Each row is a point. The last column is the point's height on a tilted bowl or saddle (a function of degree 2), plus a little noise. Along how many of its main directions does it bend up, bend down or stay straight?
In the rows, 128 means zero.

Points:
[[109 163 122 125]
 [ 80 117 120  92]
 [144 157 119 142]
 [188 104  91  79]
 [156 123 101 122]
 [121  72 107 100]
 [105 115 135 126]
 [129 110 119 124]
 [152 142 101 142]
 [ 98 145 161 102]
 [ 93 139 105 104]
 [126  73 138 157]
 [101 116 122 114]
 [ 78 211 144  57]
 [130 143 139 125]]
Directions: 1 up, 2 down, 0 straight

Points, 26 rows:
[[147  73 175 112 146]
 [101 134 100 108 118]
 [ 72 150 134 105 105]
 [156 111 138 131 120]
 [135 149  71 152 134]
 [144 137 128  86 144]
 [190 143 125  91 130]
 [150 162 151  94 163]
 [166 142 129 166 107]
 [104 109 137  94 133]
 [139 123 181 127 125]
 [118 126 143 107 133]
 [149 133 185 146 111]
 [145 155 109 149 130]
 [167  84 123  88 168]
 [124  96  83 140 149]
 [ 87 160  79 152 164]
 [140 132 161 138 123]
 [148 135  84 143 118]
 [108 117 172 136 109]
 [148 122 167 148 108]
 [148 136 155 145 119]
 [210 142  51 143  11]
 [121 144 150 126 133]
 [114 132  85 121 124]
 [114 163 120 120 133]]
Directions: 2 up, 2 down, 0 straight

Points:
[[126  80 148  69 171]
 [135 146 142 119 139]
 [127 144 102 141 140]
 [110 115 189 131 172]
 [ 79 116 155 100 164]
 [154  91  99  57 165]
 [153 158  87 128 154]
 [176  95 125 102 156]
 [ 92  96 157 120 158]
 [174 160  74  94 171]
 [142 167 126 126 148]
 [144 174 110 155 163]
 [160 115  90 142 151]
 [135 103 121 126 135]
 [ 85 188 108 126 179]
 [ 96 151 108 113 145]
 [123 168 130  91 151]
 [146 129 162 111 149]
 [130 143 152 121 142]
 [184 119 131  86 160]
 [156 140  95  97 143]
 [166 131 130 117 143]
 [128 103 133 152 142]]
Directions: 4 up, 0 down, 0 straight

Points (27 x 5):
[[107  84  77 130  51]
 [ 92 101 142 139 108]
 [114 151 107 132 110]
 [108 137 143 136 123]
 [130 144 182  85  97]
 [138 102 183 167 106]
 [ 83 125 231 181 107]
 [109  91 124 130  96]
 [115 103 125 126 104]
 [155 122 164 133 118]
 [175 130 160 157 121]
 [115 145 171  78  94]
 [ 97  68 140 133  85]
 [105 137 120 118 105]
 [120 161 129 181 140]
 [135  93  97 119  88]
 [159 123  88 129 106]
 [112 146 134 114 110]
 [144 149 188 151 117]
 [ 90 107 144 141 112]
 [127 115 138 157 121]
 [121  70 124 139  83]
 [ 97 150 120 153 120]
 [126 115 159 106 112]
 [161 157  99 145 126]
 [135 134  92  79  75]
 [100 137 155 112 114]]
Directions: 0 up, 2 down, 2 straight

Points:
[[163 177  96 151 116 152 158]
 [158 160 133  93 137 117 149]
 [149 122  78 105 138 126 142]
 [158 104 129 175 114 167 155]
 [145 122 125 137 148 121 131]
 [118 159 144 102  83  94 157]
 [158 115 182 123  99 119 157]
 [114  73 140 187 130 139 164]
 [169 124 169 125 139  45 178]
 [135 102 121 129 126 149 132]
 [165 122  75  94 150 164 161]
 [172  89 107  87 112 102 156]
 [200 117 170 108  89 151 188]
 [130 116 106 108 128 141 130]
 [101 135 130 136 192  90 166]
 [155  61  92  96 146 123 161]
 [168  61 129 108 138 151 166]
 [104 100  64 124  95 156 150]
 [137 158  88 133 132 189 158]
 [154 105 121 118 180  89 158]
 [104 175 183 147 162  86 172]
 [115 159 111 158 181 119 155]
 [112 130 130 137  78 151 144]
 [104 103 164 118 120  99 145]
 [177 145 120 182 144 173 166]
 [136 107  98  70 163 139 154]
 [117 146 129 148 134 122 130]
 [119 162  93  96  91 153 154]
 [195 178  85 116 149 160 191]
 [ 99 131 153 140 135 123 135]
 [141 107  95 134 128 110 133]
 [120 119 139 138 155 130 133]
 [138 127 125 150 179 108 147]
 [133 136 117 140 117 149 130]
 [155 110  82 125 125 143 140]
 [107 118 108 135 111 138 129]
 [117 131 144 116 143  84 141]
 [ 96 163  95 131  73 192 175]
 [164  95 110 144 180 126 160]
 [101  66 134  66 139  67 180]
 [143 148 156  88 159 106 152]
 [ 89  95 148 120 124 121 142]
 [113 143 133 112 150 140 136]
 [145  94 150 150 112 156 149]
 [106 161 124 156 141 129 137]
 [123 138 128 128 119 145 129]]
Directions: 6 up, 0 down, 0 straight

Points, 43 rows:
[[129 156 122 122 146 130 141]
 [135 112 163 125 198 119 166]
 [140  87 109 144 110 105 145]
 [139 147  64 162 178 154 154]
 [105 134 147  85 109 100 153]
 [185 151 120 105 100 169 162]
 [114 134 126 127 144 158 144]
 [160 103 109 149 108 118 142]
 [131 109 106 152 196 113 157]
 [138 192 137 134 133 135 155]
 [121 153 145 100 177 135 157]
 [125 105 117 132 139 166 145]
 [173 171 142 130 144 126 151]
 [148 133 189  64 132 142 179]
 [173  89 159  81 185 141 185]
 [156 126 123 154 121 140 139]
 [177 113 127 166 128 146 148]
 [123 123 161 111 161 101 151]
 [124 165 130  80 136 103 155]
 [110  83 180 119 143 160 170]
 [185 136 103 162  55 104 162]
 [131 118 161 120 163 123 150]
 [111  74 157  79 143 118 164]
 [105 142  92 166 148 161 150]
 [127 146 135 109 124 117 142]
 [121 114 166 169 109 138 154]
 [156 100 109  99 120 100 147]
 [157 116 149  96 128 178 163]
 [ 66 185 107 160 158  95 179]
 [106 118 137  90 145 103 147]
 [135  79 112 142 146 106 149]
 [127 151 101 120 133 160 143]
 [140  92 146 144 151 125 149]
 [103 115 102 152 119  78 147]
 [ 85 114  68 149 182  95 165]
 [152 119 143  99 124 123 146]
 [119 138 160 125 145 140 148]
 [177  97 101 164 177 124 159]
 [183 120  63 181 167 123 159]
 [122 111  78 101 153 130 143]
 [107 129 192 134 172 178 179]
 [114 123 102 121 122 118 137]
 [106 134 148 119 115  89 146]]
Directions: 6 up, 0 down, 0 straight

Points (77 x 9):
[[152 116 132  88  81 136 157  77 136]
 [127 121 187 114 140 116 133 164 103]
 [ 77 174 149 129 127 151 119 132 109]
 [130  73 141 126 134 136 165  97 145]
 [125 108 109  85  80 151  98 143  84]
 [119 145 142 147 144 164  77 119  87]
 [ 92 128  88 112 173 130 171 172 116]
 [119 137 172 147  83 152 125 143  94]
 [103 130 166 118 111 132 144 195 101]
 [141 132  98 150 135 188  95 136  96]
 [112 149 143  93 175  68 149 133 121]
 [176 128  97 154 117  80  76 163  96]
 [171 162 144 124 116 102 144 159  99]
 [ 84  92 138  92 110 152 109  87 108]
 [146 149 157 153 106 121 123 117 114]
 [121  48 121 160  75 107  96 127 122]
 [146 170 117 122  90 146 118 125  99]
 [135  95 142 159 101 121 133 104 146]
 [125 138 142 119  80 138 125 142 103]
 [135 209 135 142 119  78 122 123  91]
 [151 111 125 153 144 144 197 189  91]
 [114 203 110 141 142 142 121 109 110]
 [119 108  93 154  81 137  99  98 104]
 [141 144 108 162 120  72 122 127  91]
 [118 154 130 138 107 123 143 101 140]
 [109 121  83 211 142 119 113 107 104]
 [ 82 108 110 144 116 152 113  65 140]
 [122  87 160 149 143 172 125 190 109]
 [138 136 138 139 107 136 113  81 133]
 [171 141 144 103 143  79 138 140 102]
 [120 128 118 108 105 176 130 155 103]
 [142 100 168  88 143 121 118 162 107]
 [161 149 122 117 169 119  85 148 112]
 [134  53 132 104  86 149 143 137  92]
 [150 140  97 125 143  85 122 126 106]
 [127 162 127 106 117  90 128 120 132]
 [137 127 128 120  84 132 111 124 106]
 [139 124 119 173 116 113 119 106 124]
 [ 78 175  82 202 149 114 116 130  51]
 [140  44 154  96 147 122  86 193 112]
 [136 102 143 126 132  95 162 124 125]
 [159 124 120  87  88 139 142 128 102]
 [118 168 129 137 123 113 128 123 122]
 [195 122 102 141 124 154 186 114  83]
 [115 143 120 101 126 132 129 150 133]
 [112 144 168 149 106  67 111 161  84]
 [180 143 188 113 160 113  91 136  72]
 [121 130 159 141 119 122 139 110 137]
 [ 99  99 159  93 145  86 117 123 108]
 [118 120 159  94 133 164 121 126 109]
 [118 139 135  93  90 108 136 107 138]
 [ 94  97 130 150 125 111  65 146  95]
 [152  84 154 161 112 116  86 125 121]
 [144 114  98 131 196 138  38 102  52]
 [165  57 116 128 158 192  47 125  77]
 [112 150 121 102 141 159 124 125 129]
 [111 138 110 156 129 171  35 133  56]
 [126 137 120 107 116 104 112 118 125]
 [142 148 104 158 139 111 118 103 107]
 [132  97 110 104 184 170 171 113 102]
 [ 67 162 115 137 123 152 157 123 121]
 [138 139 140 128 118 153  75 123  92]
 [144 139  99 141 195  82 170  91  78]
 [157  85 145 166 121  64 139 139 110]
 [117 118 137 130 158 136  94  94 110]
 [161 147 156 153 154 119 126  99 107]
 [ 84  82 107 149 173 139 114 123 103]
 [106 119 142 184 101  76 132 104 129]
 [ 77 113 147 122 114  86 131 142 109]
 [112 116 105 124 169  89 161 126 112]
 [ 65  87 153 105 146  68 130 121  95]
 [128 193 123 124 117  86 166 159 110]
 [123  90 145 124 128 128 102 147 115]
 [111  98 168 109 170 138 153  85 130]
 [153 111 128 133 173 141 199 135  96]
 [120 146 133 130 124 146 131 169 118]
 [137 100 121 157  83 168 130 145 105]]
Directions: 2 up, 6 down, 0 straight

Points, 71 rows:
[[ 98 128 187 145 121 103 134 116 145]
 [ 67  77 117 114 106  90 117 114 215]
 [134 100 143 177 123  75  69 108 170]
 [143 120 133  87 121 132 144 118 151]
 [118 102  86 148 170 108 128 116 162]
 [156 113 111 113 127 125 131  98 145]
 [181  74 196 132 156 138 175  83 201]
 [176 154 124 167 119 167 160 102 128]
 [129 142  62 140 125 177 170  72 158]
 [102 184 166 107 115 148 185 167 170]
 [164 144  92  86 141 223  93 192 174]
 [185 115 133 119 112 111 115 112 150]
 [136 136  89 124 133 101 127 161 132]
 [130 144 137 142  97 111 126 124 132]
 [171 142 138 157 105 155 142  99 133]
 [128 128 150 125 107  90  70 109 148]
 [160 162 181 104  74 121 160 135 186]
 [144  89 103 148  85 120 188 113 194]
 [182 129 105 134 187  86 148 154 122]
 [115 148 137 129 133 129  85 105 114]
 [104 138 113 137 140 128 138 111 130]
 [119 121 127 138 124  96 130  62 153]
 [ 84 101 161 116  85 161 168 116 184]
 [148 184  72 137  78  81 114 150 156]
 [115 127 113 108 107 140 153 162 155]
 [162 158 145 165 154 135 118  86 118]
 [143 140 129  83 121  96 112 142 147]
 [ 95 117 125 127 101 156  91 168 148]
 [108 143 111 143 138 164 144 116 128]
 [127 126  97  99  96  92 155 146 170]
 [157  66 137 101 190 114 103 108 179]
 [137 146 100 131  84  78 165 108 170]
 [159 149 125 109 160  84 123 146 134]
 [140 133 142 163  99 130 109  91 134]
 [121 149  89 110 150 131 167 138 147]
 [144 107 157 107 160 130 126 119 147]
 [162  99 140 155 134 158  88  97 151]
 [122 116 120 141 130 177 111 106 140]
 [123 151 135  84 149  68  91  78 159]
 [132 121 152 103 155 130 129 126 139]
 [104 144 104 158 108  94 112 147 133]
 [101 165 164 190 135  99 124 153 127]
 [173 110 137 141 117 100 193 181 163]
 [ 99 133 120 163  97 149  57 124 137]
 [146 133 118 149 206  65 135 146 147]
 [131 128 124 154 120 124 155 179 139]
 [157 157 122 164 197 114 137 107 130]
 [201 120 108 150  94 167 131 161 140]
 [ 91 128 130  91 132 103 159 139 163]
 [126 123 130  81 146 155 139 100 144]
 [153 147 146 193 109 130 144 137 139]
 [149 110 146 131 137 134 127 162 135]
 [156 173 104 113 116 138 168 153 142]
 [141 127 143 135 105 142 101 121 133]
 [140  91 140 103 156  76  71 182 151]
 [ 96 107 185 149 147 144 140 126 154]
 [159  89 116 119 135  77 160 166 152]
 [198 129 186 122 173 153 129  76 158]
 [128 141 140 131  83 117 150 152 150]
 [165 153  96 105  96 103 114 123 147]
 [112 100 115 115 105 144 101 158 161]
 [126 124 103 137 154  84 111 138 138]
 [160  99 116  95 150  96 136 167 142]
 [136  78 136 111 124 156 173 105 180]
 [ 91 125 129 145 175  84 129 169 145]
 [125 125 115 117 141 178 139  95 135]
 [ 96 109 106 160 145 141 137 133 153]
 [182 153 122 110 141 143 145 149 128]
 [156 136 132 129 144 183 116 150 128]
 [ 60 131 124 113 165 158 114  81 136]
 [132 123 105 138 151 149 149 174 134]]
Directions: 6 up, 1 down, 1 straight

Points, 77 rows:
[[146 123 142 118 111 168 137 179 148]
 [136  84 103  97 118 181 107 128 141]
 [193 132  85 119 167 145 173 125 178]
 [108 147 120  96 105 160 108 164 144]
 [164 140 111 176  90 139  99 144 162]
 [207  78 163 151 168 127 118 126 196]
 [110 143 132 109 194 132 109 135 156]
 [ 94 148 126 141 123 101 148 116 139]
 [116 157 109  91 119 174 147 122 155]
 [148 175 102  93 156 139 103 144 145]
 [ 86 125 147  93  95 149 161  76 139]
 [159 112 136 101 132 138 128 147 127]
 [149 122 133 158 157 142  99  87 166]
 [ 88 146  91 116 114 158 149 104 159]
 [112 119 146 138 109  86 203 134 132]
 [132 144 148 166 128 172 135 134 149]
 [118 122  87  88 103 135 194 165 171]
 [ 94 138  96 103 115 143  77 136 124]
 [155  96 148 139 149 155 147 152 140]
 [155 109 108 143 133  94 109  93 151]
 [141 112 115 118 129 136 124 134 125]
 [126 134 172  81 158 113 153 115 125]
 [104 102 155 160 143 165 132 119 123]
 [138 114 133 140 153 189 155  67 177]
 [161 110 140  95 126 105  77  80 139]
 [ 97 103  81  72 156 161  90  76 161]
 [168 148  86 148 102 115 178 174 184]
 [ 94 118 124 133 151 143 174  87 143]
 [137 111  97 101 114 106 137 179 137]
 [ 93 177 158 129 165 102  98 128 170]
 [126 152 151 144  82 116 191 142 139]
 [ 87 109 165 145 148  67 171 108 142]
 [165  93  88 129 124 149 137 121 146]
 [142 122 117 136 102 170 122 115 145]
 [129 127  95 134  71 124 145 127 151]
 [146 175 110 164 148 141 131 172 174]
 [137 165 157 181  98  99 101  92 191]
 [118 144  83 115 112 115 145 132 141]
 [123 124  87 154 115 119 117 164 129]
 [148 162 139 214 149 135 112 157 192]
 [104  87  93 147 108 127  59 136 108]
 [ 83 113 110 107 110 172 175 111 153]
 [176 111  97 162 114 145 103 164 149]
 [144 131 116 143 148 141 108 133 136]
 [122 127 159 137  91  87 123 143 142]
 [118 155 170 165 184 117 115  96 184]
 [109 103 127 128  96 125 108 105 132]
 [130 175  86 147 166 135 175  92 201]
 [170 118 111 118 165 127 100 131 137]
 [138  78 122 158 104 142  54 178 138]
 [ 92 112 101 144 157 115 135 138 124]
 [143 142 131 111  94 184 131 118 149]
 [ 65 177 125 115 113 131 127  98 160]
 [130 122 112 103 107 145 111  75 141]
 [ 82 174 159  94 156 118  71 163 179]
 [125 107 168 110 119 102 142 107 123]
 [191 134 152 135 146 142  96 155 164]
 [100 109 115 153 101 146  82 143 122]
 [149 136 157 141 164 145 105 119 157]
 [ 97 106 149 141 136 110 111 105 133]
 [123  99 127 164 141 114 122 175 131]
 [134 155 137 152  90 168 134 100 163]
 [204 154 138 112 128 138 150 100 136]
 [ 82  66  95 139 171  73  91 159 126]
 [123 133 117  59  99 124 145  80 130]
 [129 180 112  92 149 160 100  99 159]
 [103  98 151 172 114 160 131  96 137]
 [128  85 144 132 116 108 118 135 131]
 [113 144  88 186 118 115 129 114 156]
 [160 124 145 153  83 121 173  97 151]
 [148 116 116 113 139 125 144 125 130]
 [166 109 104 106 194 138 105 121 155]
 [ 87 163 122 141 132 112 163  77 165]
 [122 145 139 132  77 143  85  80 160]
 [129 127 141 101 178 200 190 161 172]
 [114 110 116  91  55 123  95 151 143]
 [150 158 101 107  96 120 133 136 132]]
Directions: 6 up, 2 down, 0 straight

Points:
[[113 113  83 137 137 105 146 106 121]
 [104 114 121 145  93 133  57  94  86]
 [ 95 117 173  97 148 102 150  89 175]
 [130 120 140  96  82 145 151 144  97]
 [143 139 175  67 119 123 103 113 136]
 [150 143 184 156 111 126 133 102 130]
 [118 126 158 149 125 133  56 106  97]
 [138 156 146  55 129 124 151 168  99]
 [156 133 166 144 129  39 142 149 210]
 [177 160 110 128 120  78  99 137 159]
 [132  92  85 119 158 132 173 105 130]
 [103 121 117 131 138 156 148 164 138]
 [140 165 164 132 148 114 145 157 167]
 [181 133 112  99 139  92 149 179 159]
 [ 95 138 131 161 147  88 111 125 150]
 [153 107 128  97 184  88 100 122 170]
 [158 126 101 137  93 120 111 159 134]
 [179 180  91 132 182  82 149 113 176]
 [130 138 158 127 115  82 100 107 154]
 [141  98 180 153 140 160  62 107  60]
 [ 80 121 105 128 102 147 144 148 104]
 [115 103 130 101 108 190 143 113  82]
 [174 106 154 157  73 118 135 166 181]
 [110 155 145 128 145 106 139 137 160]
 [110 125 136 152 105 142 198 150 147]
 [135 161 116 140 175 153 146 144 169]
 [148 166 115 153 129  68 122 122 168]
 [ 85 116 171 142 103  90 162 144 151]
 [118  84 123 144 147  94 124 153 137]
 [123 131 116 159 117 155  64 109 104]
 [ 51 152 122 157 100 146 187 115 114]
 [ 89 119 122 181 148 106 116 143 148]
 [146  97 136 161 161 131 172 121 154]
 [184 151 163 134 128 123 107 175 156]
 [115 114 133 115 147 144 133 131 133]
 [157 130 140 122 174 106 106  59 132]
 [165 117 108  75 136 154 112  65 113]
 [161 138 166 101 127 132 117 145 130]
 [109  99  97 140 142 132 120  97 109]
 [ 71 104 135 123 151 146 180 133 139]
 [ 82 154 105 156 127 147 120 102 122]
 [143 112 168 143 142 131 169  97 139]
 [118 157 122 141 172 177 173  68  66]
 [139  84 164 178 120 113 142  99 140]
 [103 105 129 104 111 189 182 125  90]
 [114 121 139 177 138 103 140  94 132]
 [128 125  99  73 184  65 102 156 149]
 [111 113 115 108 122 152 133 166 109]
 [127  90 139 104 129 173 120 126 103]
 [100 111 100 113 114 133 128 125 107]
 [114 146 159 141 115  81 100 145 147]
 [146  97 152  84  89 119 151 153 135]
 [ 99 105  82  88 148 104 138 119 122]
 [168 137 174 123 137  89  87 199 139]
 [164 137 148 144  90 127 168  86 122]
 [ 86 154 113 113 130 127 142 126 128]
 [ 99 118 107 116 129 101 147 127 130]
 [ 77 148 147 158 135  70 132 184 159]
 [173 161 121 104 105 144  82  83  89]
 [122  94 155  61 147 111 154 124 182]
 [120 101 132 130 100 110 128  89 129]
 [112 107 114 126 149  76 133 116 146]
 [ 94 123 113 137 172 129 104 122 137]
 [ 96 193 147 130 118  97 151 138 146]
 [135 179 157  72 124 121 131 119 116]
 [184 161 114 120  94 125 180 105 100]
 [132 164 131 122 121 163 176 145 112]
 [159 125 126  89  95 122  90 156  99]
 [165 114 169 156 121 125 131 103 144]
 [123 131 136 121 147 153 133 173 136]
 [134 132  63 110 127 117  85 103 101]
 [118 115 132  58 154 162 195 167 120]
 [180 132 181 169 129 167  87 100  72]
 [113 112 110 146 199 180 140 147 150]
 [158 142 138 119 144 129 111 147 146]
 [104 164 148 102 136 107 171 105 146]
 [123 120 163  97  92 131 157 138 122]]
Directions: 2 up, 3 down, 3 straight
